Each row of a before or after table is a point. The points were changed in one or more steps. Then noise was added and the rows were shuffled. The steps act on how far a point lies along the listed directions, d1 being the first. What was done? A step turns or swaps two directions, mirrors them in a line or flattens them onto one, adds a multiple of one to another, or multiplies one. Angles are multiples of 10 degrees, from the lower direction toward the higher: turns from -170 to 170, lines from 10 to 170 but not 90. Use the fewest steps. Two steps may share a direction if one is a turn and the other turns, adds or multiplies; they go together, in the order done. Otherwise the lowest direction goes first.

Directions:
(1): [-3.8 -1.6 -2.0]
(2): [-1.6  4.3 -0.5]
(3): [ 2.0  0.2 -4.1]
Before (12 x 3)
[[ 6.2 -4.2  2.7]
 [ 1.2  2.1  1.5]
 [-1.9  2.4 -1.7]
 [ 1.0  2.9 -5.2]
 [ 0.8 -1.3 -0.1]
 [-1.0 -1.2 -0.5]
 [-1.6  1.4 -1.0]
 [-1.2  2.0 -1.1]
 [-0.8  1.6 -0.1]
 [-1.7 -1.4  0.3]
 [ 2.1  2.2 -9.3]
 [-2.6  2.3 -0.5]]
After (12 x 3)
[[-1.8 -0.8 -0.5]
 [-2.4 -2.2 -1.5]
 [-0.4  0.9 -2.0]
 [-1.0 -1.5 -0.1]
 [-0.4  1.4 -0.9]
 [ 0.6  1.3  0.5]
 [-6.9  1.1  6.8]
 [-4.5 -0.8  4.0]
 [-2.2 -1.4  0.0]
 [ 6.3  3.2  3.3]
 [ 1.1 -2.3  0.9]
 [-3.1 -1.7 -0.4]]
Steps: turn d1 and d2 by -50 degrees; turn d2 and d3 by -160 degrees

Directions:
(1): [-2.8  2.7 -0.5 -3.4 -3.8 -0.6]
(2): [-5.0 -0.3  2.2  0.2  3.3 -1.1]
Before (8 x 6)
[[-5.8 -3.1  2.3  1.3  5.6  0.8]
 [ 0.2  0.2  0.4  0.7  1.8 -0.7]
 [-5.6 -1.6  3.5  2.3  5.4 -2.1]
 [ 4.2  1.1 -3.0 -1.4 -5.6  2.2]
 [-1.9 -0.8 -1.3  1.0  2.1 -1.4]
 [-5.4  3.9 -1.2 -3.4 -3.0 -2.0]
 [ 1.0 -0.4 -0.6  1.7  0.9 -0.1]
 [-2.9  1.1  0.0 -0.5 -0.8 -1.1]]
After (8 x 6)
[[-7.3  3.0  1.4 -3.3 -2.4 -2.3]
 [-3.4 -1.5  1.4  3.2  6.4 -1.7]
 [-2.3 -0.5  0.7  1.1  1.9 -1.0]
 [ 0.4  1.1 -1.2 -0.2 -1.7 -0.2]
 [-0.2  1.6 -0.2 -0.8 -0.6 -0.9]
 [-7.3  1.5  0.2 -4.4 -2.5  0.6]
 [-2.5  0.8 -1.7 -0.7 -0.5 -1.4]
 [ 5.7 -3.0 -1.0  3.6  1.8  2.3]]
Steps: mirror d1 and d2 in the line at 70 degrees

Directions:
(1): [ 3.3  1.5  3.0  1.6  0.9 -4.7 -1.7 -2.3]
(2): [ 0.9  3.1 -4.5  1.2  3.6  0.5 -3.1  1.0]
(3): [-3.9  2.9 -0.2 -2.2  1.4 -4.1  2.7  1.3]
Before (11 x 8)
[[ 1.7  0.7 -1.3 -0.2  2.3 -4.1 -0.4 -0.2]
 [-0.2 -5.2 -1.0  0.0 -1.5  4.7  0.4 -1.4]
 [ 1.0  4.1 -1.2  0.3  4.3 -3.5 -2.2  0.9]
 [ 0.4 -3.3 -1.7 -1.8 -3.3  6.8  0.4  1.2]
 [ 3.3  4.4 -6.7  3.8  4.4  4.6 -4.8  1.2]
 [ 4.2  0.9 -1.9  1.2  2.1 -0.8 -3.8  0.7]
 [-2.8  3.1 -2.1 -2.1  1.1 -3.9  1.4 -0.5]
 [-0.1  1.8 -2.3 -0.3  2.1 -0.6 -0.3  0.9]
 [-4.3 -2.4 -1.7 -2.9 -3.5  6.2  3.7  2.0]
 [-2.5  1.9 -2.2 -0.2  1.6  3.5  1.0  1.3]
 [ 1.2 -1.5  0.6  0.6 -1.1  1.5  0.6  0.1]]
After (11 x 8)
[[ 5.0  0.6 -0.3  1.1  1.4 -1.6 -3.8  0.0]
 [ 1.1  3.8 -1.8  0.6  4.4 -2.7 -2.7  1.1]
 [-1.0  0.9 -1.9  0.9  1.4  4.8  0.3  0.7]
 [ 1.0 -1.6  1.3  0.4 -1.2  0.8  0.9  0.0]
 [-2.8  3.2 -3.9 -1.8  1.6 -2.1  0.7  0.1]
 [ 0.6 -5.7  0.7  0.2 -1.9  3.9  0.5 -2.6]
 [-3.0 -3.1 -1.5 -2.1 -3.9  6.8  2.8  1.6]
 [ 0.6  1.3 -2.8 -0.1  2.1  0.1 -0.7  0.8]
 [ 1.5  0.8 -1.8 -0.6  2.4 -3.6 -0.6  0.0]
 [ 1.6 -4.2  0.2 -1.1 -4.2  6.2  0.3  0.1]
 [ 6.4  2.6 -4.1  5.2  3.1  4.5 -5.8 -1.0]]
Steps: turn d2 and d3 by -20 degrees; turn d1 and d3 by 20 degrees
